Each row is a point. Each copy is the shape, with its points in the same order, turned, moved and blurred by noise. Is it also mirrored, or only turned?
(in the rows, 128 means zero)

Shape (6 x 2)
[[163 184]
 [ 86 140]
 [112 114]
 [166 169]
 [ 77  99]
 [134 179]]
Copy 1 (6 x 2)
[[113 202]
 [181 148]
 [152 131]
 [109 192]
 [187 104]
 [140 199]]
Copy 1 is: mirrored
Copy 2 (6 x 2)
[[ 92  80]
 [121 163]
 [150 139]
 [ 92  72]
 [152 180]
 [ 89 121]]
Copy 2 is: mirrored

Shape (7 x 3)
[[117 113  76]
 [131 125 123]
 [160 107 125]
 [217 209 175]
 [124 123 207]
 [115 139 140]
 [ 98 151 144]]
Copy 1 (7 x 3)
[[124 142  79]
 [126 139 122]
 [165 121 127]
 [190 207 216]
 [111 106 204]
 [113 143 139]
 [ 86 148 144]]
Copy 1 is: only turned
Copy 2 (7 x 3)
[[104 144 105]
 [137 112 118]
 [127  86 104]
 [241  51  73]
 [176  68 180]
 [160 118 139]
 [172 131 151]]
Copy 2 is: only turned
Copy 3 (7 x 3)
[[124 155  63]
 [116 135 113]
 [124 109 111]
 [208  95 199]
 [ 81 126 183]
 [115 150 135]
 [114 169 136]]
Copy 3 is: only turned

Shape (11 x 6)
[[157 119 151 108  75 160]
 [ 91 166 145 109 140 197]
 [117 149 102 122 108 173]
 [114 121 113 114 141 215]
 [157 137 146  90 127 131]
 [ 78  51  59  76  86  78]
 [ 81  65  70  80 111  76]
 [ 93 148 122 163 128 168]
 [ 89 111 151 149 148 192]
 [138 153 135 130 127 190]
 [120  78  67 113 134 108]]
Copy 1 (11 x 6)
[[110 148  92  88 140 105]
 [136 207 141 108 104 168]
 [145 165 122 115 159 156]
 [153 194 151  73 149 160]
 [137 141 131 121 113  93]
 [242  64  61  96 135 155]
 [232  65  86 101 132 150]
 [120 154 144 118 135 198]
 [126 162 154  70 110 186]
 [116 181 151 110 142 141]
 [204  80 131  99 156 144]]
Copy 1 is: mirrored
Copy 2 (11 x 6)
[[126 139 150 142  59  97]
 [ 67  93 111 189  95 148]
 [ 91  99 117 129 101 132]
 [ 81  75 147 139  78 166]
 [124 159 163 158 103 129]
 [115  75 222  91 169  63]
 [122  81 219 110 185  76]
 [125  71  97 157 108 134]
 [125  56 134 186  80 156]
 [101 110 111 148  79 163]
 [147  85 196 102 159 130]]
Copy 2 is: only turned
Copy 3 (11 x 6)
[[187 111 161 138  90 171]
 [153 182 152  85 128 204]
 [180 145 157  85 136 165]
 [170 171 201 106 154 187]
 [134  99 142 142 124 183]
 [ 86  69 205  67 110  75]
 [ 77  85 193  83 114  90]
 [160 192 142  98 128 145]
 [149 206 182 119 122 163]
 [185 162 150 119 142 190]
 [108 110 184 106 155  98]]
Copy 3 is: mirrored

Shape (15 x 9)
[[154 102 136 119  41 104 116 139 113]
 [118  99 108 152 101 131 130 128 200]
 [115 101 143 137  86 128 142 107 182]
 [102  75 223  99 141 151 144 149 122]
 [ 91  88 187  88 154  58 140 118 167]
 [ 49  81 175 186 108 170 123 141  84]
 [ 99  87 111 127 138 164 132 187 128]
 [202  97 170  81 181 220  85 133 109]
 [165  60 121 121  73  72  75  89 173]
 [164 143 114 117 141 120 167 123 151]
 [131  50 168 144  89 107  24 149 167]
 [124  98 122 130 109 160 135 110 187]
 [157  77 101 106  86 118 159  64 180]
 [ 86 138  85 117 101 179  80 155 150]
 [ 62  84 195  98  63 117 121 104 166]]
Copy 1 (15 x 9)
[[ 99 101 148 117 104  68 106 174 152]
 [122 115 125 168 104 115 109 104 209]
 [118 129 167 155 105  98 114  98 193]
 [ 66 141 171 129 205 122 108  94 140]
 [130 202 143 143 203  92  97 107 182]
 [ 38 119 125 147 133  83 151  52  96]
 [ 88  84 102 141 164 146 150 110 164]
 [100  70 155  33 169 197  58  97 143]
 [135 116 129 106 104  43  54 133 213]
 [175 120 152 133 129 151 117 134 170]
 [ 51 106  91 117 125  64  24 124 187]
 [114 113 151 133 112 122 114  87 216]
 [167 110 182 119 114  85 116 111 222]
 [ 74 118  84 116  87 151 144 106 187]
 [ 50 179 168 140 134  59 118 107 206]]
Copy 1 is: only turned
Copy 2 (15 x 9)
[[113  57 159 166 156 133 107 172 103]
 [137 123  70 147 128 119  92 138  97]
 [120 122 110 135 144 117  69 138 114]
 [114 172 168 136 151 153 116 155 205]
 [ 63 121 115  86 166 122  90 138 190]
 [117 152 165 236 133 125 115  99 174]
 [125 152 103 166  96 117 162 162 141]
 [186 148 137  97 147 240 186 139 146]
 [ 79  60  78 141 188 171  79 149  91]
 [153 118 113  81 161 100 144 149 104]
 [111  65  72 186 137 200  83 144 165]
 [142 153  89 125 128 128  93 151 107]
 [ 99 138  99 112 172 136  82 158  46]
 [138 112 108 156  44 137 139 127  99]
 [ 75 130 158 144 114 139  33 136 155]]
Copy 2 is: mirrored

Shape (17 x 11)
[[125 196 118 139 128 168 139 117 134 131 208]
 [128 144 158 135  78 125 142 150 118 121 187]
 [124 152 134 101 132 149 136 123 135 125 124]
 [126 120 137 120 121 127 146 139 117 132 109]
 [130 121 136 133 141 122  97 123 111 111 132]
 [128 113 130 142  93 166 138 119 118 134 102]
 [124 129 116 139 126 132 136 117 161 145 158]
 [141 117 123 117 121 122 142 115 113 129 116]
 [169 116 129 113 127 140 143 114 126 138 126]
 [143 147 149 129 131 145 146 117 154 134  99]
 [120 131 112  85 125 123 109 118 134 135  96]
 [141 121 128 120 105 150 108 120 157  93 249]
 [141 133 127 128 117 143 143 200 119 138  96]
 [131 154 111 133 117 120 145 120 132  98 100]
 [137 114 167 129 106 126  74 116 131 115 107]
 [152 161 113 124 109 123 118 133 125 142 102]
 [130 120 134 127 119 115 137 134 115 145 100]]
Copy 1 (17 x 11)
[[169 185 153 165 137 159 117 178 107 157 158]
 [161 112 157 137 101 158 103 142  94 115 173]
 [131 149 127 115 136 139 144 158 134 122 135]
 [133 118 120 119 114 130 161 130 118 105 131]
 [108 118 128 140 142 147 130 103 124 137 130]
 [132 120 107 123 101 141 131 142 117 117  84]
 [148 137 133 153 124 103 111 150 130 130 132]
 [130 133 108 133 113 130 143 117 130 109 128]
 [154 139  89 124 116 123 133 124 127 128 132]
 [152 131 120 103 149 111 145 148 123 108 110]
 [ 85 142 113 114 120 112 136 139 150 105 127]
 [170 111 134 180 128 158  66 149 153 167 195]
 [112 101 103 126 116 118 168 159  71 103 135]
 [123 139 114 139 148 140 136 140 127  76 117]
 [ 96  95 125  92 139 134  98 115 135 129 110]
 [116 149 104 116 133 117 124 139  95 100 127]
 [125 118 117 124 105 117 152 111 111 101 117]]
Copy 1 is: only turned
Copy 2 (17 x 11)
[[144 161 117 139 126  99 167 153  49  92  99]
 [108 116 154 110 133 146 190 143  92 103 120]
 [155 134 130 131 125 128 126 146 122 135 102]
 [122 116 129 132 133 137 132 126 145 138 116]
 [115 117 118 126 127 130 114 158 117 138 156]
 [125 106 139 149 112 151 118  93 113 139 117]
 [152 132 108 138 129 116 157 114 112 109 141]
 [121 109 127 119 132 119 114 118 137 136 121]
 [140 131 138 115 155 122 110 107 122 134 126]
 [154 135 150 159 134 114 127 123 132 152 121]
 [163 100 103 113 119 128 117 139 144 160 114]
 [162 138 128  88 137 143 161 156  50  47 163]
 [118 103 120 164 175 170 149 131 135 157 100]
 [135  86 136 155 133 101 121 146 133 127 109]
 [137  96 154 121 113 146 118 143 116 167 173]
 [139  91 121 133 147 110 137 130 111 170 107]
 [116 109 126 131 133 131 133 118 147 159 124]]
Copy 2 is: only turned
Copy 3 (17 x 11)
[[162 100  87 139  97 146 138 113 220 122 159]
 [181  92 111 157 111  96 159 139 159 106 121]
 [148 155 124 121 113 144 132 144 148 129 149]
 [150 148 129 147 142 124 133 143 117 128 130]
 [120 137 126 126 115  99 137 107 124 131 144]
 [124 130 118 164 124 155 123 139 111  99 115]
 [145 111 105 124 125 145 135 111 156 149 108]
 [144 140 113 134 140 135 144 130 109 131 141]
 [144 113 112 122 133 143 122 141 107 136 153]
 [145 129 154 133 126 166 127 140 133 137 141]
 [148 174 120  95 127 139 130 124 113 118 132]
 [135  58  65 103  73  92 166 135 185 140 123]
 [152 141 146 142 167 110  92 160 140 102 127]
 [130 145 139 126 158 147 161 124 140 107 141]
 [126 128 159 118  88 110 136 115  93 110 122]
 [160 135 137 113 148 145 118 113 128  95 142]
 [154 147 136 146 145 129 125 122 105 129 125]]
Copy 3 is: only turned

Shape (16 x 12)
[[ 84 122 120 125 103 181  79 192 142 132  51 144]
 [150 143 130 119 179  99  93  95 112  83 102 185]
 [164 174 153 188 152 130  69 175 100 124 165  89]
 [ 82  67 102 116 108  65 108  74 107 193 100 171]
 [150 104  73  80 143 177 154 160 159 172  60 127]
 [117 150 161 158 123 141 149  88  54 167 172  69]
 [166 152 111 171  92 121  86 140 136  93 157 125]
 [121 170 164 192 139 152  64  87 177 146 165 109]
 [110 107 156  84  79 129 144 165 135 164  94  67]
 [135  91  87  79  91  81 108 110 137 108 142  74]
 [158 182 105 139 176 132  76 184 142 186  93 180]
 [ 71 173 129  90 148 144 147  87  57 135 136 165]
 [ 89 115  77 139 183  71 175 134 122 110  89 157]
 [115 155 188 181 109 137 179 156  95 126 148 120]
 [142  66 114 150 139  85  53 169 168  95 176 161]
 [125 112 178 190 116 139 152 148  52 175 137  71]]
Copy 1 (16 x 12)
[[ 84 136  94 104 164 235 155 145 138 179 128  88]
 [156  96 116  94 137 169 110  82  73  82 142 145]
 [164 163 148 122 179  98 158 168 117 137  79 144]
 [ 51  95  71  97  95 168  91  66  93 162 126 201]
 [127 135  88 149 114 213 150 132  95 207 211 127]
 [ 75 132 136 136 113  53 146 167  43 157  91 155]
 [150 179 118 155 155 132  89 118 114 127  94 117]
 [100 165 158 113 153  74 135 121 158 102 126 121]
 [ 79 163  56 133  67 184 163 166 101 174 114 130]
 [129 176  26 130  87 125  80 106  81 165 116 129]
 [162 132 162 106 165 201 120 159 141 167 157 171]
 [ 95  59 138  75 100 138 101 153  29 146 124 111]
 [130  38  45 146 126 169  91 139  94 123 162 165]
 [102 101 135 190 105 129 159 186  94 117  75 119]
 [196 129  84 121 133 147 113  59 174 148  70 142]
 [ 78 124 115 175 131  99 187 173  77 162  65 181]]
Copy 1 is: only turned
Copy 2 (16 x 12)
[[ 86 129 146 202 110 183 136 113 118  75  63 128]
 [ 90 116 219 111  80 135 142  91 153  99 181 159]
 [114 113 139  81 111 137 101  68  93 123 140  43]
 [ 73  81 186 150 108 162  84 190 177 182 122 196]
 [148 119 147 146 162 208 168 110 113 117  75 205]
 [105 130 106 119 133 120 133 111 144 235 166  82]
 [120  84 163 113 135  78 115 107 118  96 119  89]
 [ 77 120  96 105 152 108  62  79 162  97 164  96]
 [145 175 113 146 116 141 126 152 120 170  54 146]
 [102 124 186  90 144  81 125 134 139 171  61 166]
 [124  65 137 102  84 218 116  89 119  68 126 140]
 [ 75 115 141 130  84 154 204 117 202 175 163 129]
 [ 63 111 189  95 118 170 179 190 101 127 157 171]
 [139 144 110 138 118 126 150 162 124 147 175  54]
 [ 98 108 235  78 150 133  68 144 148  76  95  95]
 [133 142 118 145 128 161 115 138 101 219 155  59]]
Copy 2 is: only turned
Copy 3 (16 x 12)
[[ 63 114  74 121 113 155  85 111 148 209 145 132]
 [ 99 155 179 105  69 113 110  49 164 103 111 121]
 [143 208 113  96 130 185  68 146 146  81  95 128]
 [  7  89 122 137 128  72 168  85 117  88  92  91]
 [ 90  23 121  96  95 131  91 138 181 169  90 143]
 [150 156 135 126 192 139 150 122  97  94  28 120]
 [104 172 148  86 106 198 135 136 145  87 140 127]
 [117 154 157 117 189 175  78  95 104  76 154 147]
 [118  76 101 135 129 153 117 155  99 164  86  60]
 [107  87 146 113 118 135 178 154 166  98 131  52]
 [ 53 132 144 129  88 152  24 132 166 118  94 168]
 [ 96 164 190 151 136  91 152  89 129 166  59 142]
 [100  99 116 174  50  83 151  98 171 102 104 160]
 [158 166 110 128 110 155 129 130  61 130  71 158]
 [ 80 160 110  75  78  96 109 154 149  65 202 118]
 [144 154  58 106 164 148 128 135  89 101  25 120]]
Copy 3 is: mirrored
Copy 4 (16 x 12)
[[ 52 121  86  86 148 153 120 152  72 149 142 166]
 [135 145 155 145 127 164 187  96 143 111  91 156]
 [135 167 139 158 202 123 113 111 168 212 152 140]
 [150 134  93 160  92  53 182 146  83  62 130 169]
 [ 30  55 109 163  95 136 137 141 112 119 139 134]
 [163 157 117 162  95  60 113  77 151 205 167  98]
 [144 150 178 152 170 147  84 127 133 134 151 136]
 [182 111 165 125 135 117 100 139 157 201 145 204]
 [103 112  74 149  98 111 100 186  85 167 125  77]
 [140 113 134 141 127  87  99 170 135  68 108  66]
 [ 49 129 128 191 168 141 160 139 131 165 112 210]
 [ 94 183 157 123  49  83 175  80 122 159 109 133]
 [ 90 167 105 145  84 146 206 156 163  91 155 131]
 [145 191 125 161 103 145 135 131 108 206 187 102]
 [152 121 183 121 211 126 173 182 119  95 154 134]
 [155 160  67 166 130  87 121  92 113 199 201  97]]
Copy 4 is: mirrored

Shape (17 x 12)
[[114 161 161  97 141 126 154 112  96 104 133 175]
 [107 199 117  78 177 128  69 129 153  75  74 114]
 [186 186 107  83  82 115 152 105  98 122 118 104]
 [124 163 170 148 166 169 150 105  83  87 154 110]
 [148 125 104  66 143 128 149 116  87 140 155 146]
 [167 145 176 149 146 121 108 145  75 178  60 142]
 [ 94 160  91  71 113 120 146 158  96 133 112 192]
 [149 197 164 157 141 138 171  76 131 180 126 109]
 [ 78 109 149 155 139 104 164 164 139  79 127 106]
 [134 144  93 138 158 160 147  73 139  77 165 103]
 [ 92 163 188 168 143 148 112 107  82 157 127 137]
 [ 92 122 123 167  91  95  87 163  79  77 144 194]
 [164 115 179  63  90 111 125 108 101 142  77 198]
 [155 103 191 160 125  86 129  91  60  83  70 214]
 [138 169  96 155  76  86  74  67 142 141 127 183]
 [116 142 115 168 103 187 149 143  69 171 105 107]
 [167 132 122  78 154 163 117 149 145 128 140 210]]
Copy 1 (17 x 12)
[[131 110 125 173 174  88 103  60 111  92 110 154]
 [131 115  56 104 185 123 101  89  76 182 151 110]
 [122 139 160 159 115 153  36  70 132 126 133 116]
 [159  53 168 139 165  68 113  81 134 115 125 121]
 [121 142 141 173 112 119 131  50 139 106 148 152]
 [ 78  49 103 141 145 171 119  71 132  67  88  87]
 [123 166 120 164 182 163 128  45 108 111 109 178]
 [109  66 145 151 111  98  79  95 157 139  43 120]
 [141 144 159  68 187  82 138 103 113  75  94 120]
 [136 114 168 128 149  62 109 123 162 159 156 141]
 [145  48 133 167 167 115 144 105 124  99  62 108]
 [129 124 159 154 216 151 147 143  75  46 133 160]
 [107 135  65 198 147 143  76  63 136  33 117 126]
 [ 59  88 117 191 216  99  97 100 116   7 127 102]
 [ 86 136 121 198 152 156  86 190 114 120 103 151]
 [144  83 179 137 168 179 139  82 191 109  77 112]
 [114 107  76 142 137 131 118  72 144  89 156 214]]
Copy 1 is: mirrored
Copy 2 (17 x 12)
[[153 186 112 119 185 120 130 132 114 170 121 149]
 [147 223 107  96  72  76 141 144 175 139 122 188]
 [112 188 117 114 151 123  94 163 125 114 225 141]
 [203 149 105  82 128 137 132 143  88 183 147 133]
 [ 98 140 133  91 168 104 113 109 126 146 159 123]
 [151 161 139 171 119 162 102  90 107 179 165 223]
 [ 79 195 147 129 184 111 176 137 138 154 133 155]
 [211 174 141 157 135 122 119 112  71 106 193 135]
 [183 131 142 134 140 171 156 179 182 153 107 127]
 [159 139  98  82 105 115 132 167  97 110 129  88]
 [195 140 108 172 131 124 160 114  85 197 155 163]
 [112 118  64 144 175 155 183 189 135 175 101 193]
 [ 89 186 127 181 194 105  55 125 121 181 130 180]
 [128 164  64 167 176 198  73 126  94 190  87 185]
 [ 97 153  48 193 146  94 140 159  86  81 141 178]
 [136 131 169 161 107 163 171 150  74 180 194 140]
 [102 155 163  90 171  77 116 136  93 135  98 191]]
Copy 2 is: mirrored
Copy 3 (17 x 12)
[[ 86 129 102 153 132 119 128 169 127 153 100  99]
 [175 125 114  61 115 101 188 228 110 127 123  94]
 [174 164 135 201 145 104 178 130 123 163 117  87]
 [ 96 112  84 147 155  98 120 158 105 117 178 113]
 [132 106 120 183 110 143 134 142 119 192 122 140]
 [132  85 141 147  90  42 109 112  79 101  78  92]
 [116 138 133 159  84 181 150 169 144 150  66  78]
 [126 161  79 195  97  38 147 133 144 104 148 126]
 [123 142 143 103 146 138  64 160 166 108 146 110]
 [124 160  86 119 140 134 161 141 111 145 201 156]
 [ 98  79  85 138 123  75 129 132 147  78 121 103]
 [108 112 107 100 167 189 116 111 117  99  55 101]
 [ 74 120 171 150 112  70 155 129 128 180  42 110]
 [ 61 132 121  97 157  75  99  93  77 159  48  78]
 [141 164  81 105 122 114 203  81 142 114  53 137]
 [123  93 147 181  86 132 133  89 122  76 160  84]
 [ 92 131 149 145  92 140 155 191  91 145  82 174]]
Copy 3 is: only turned
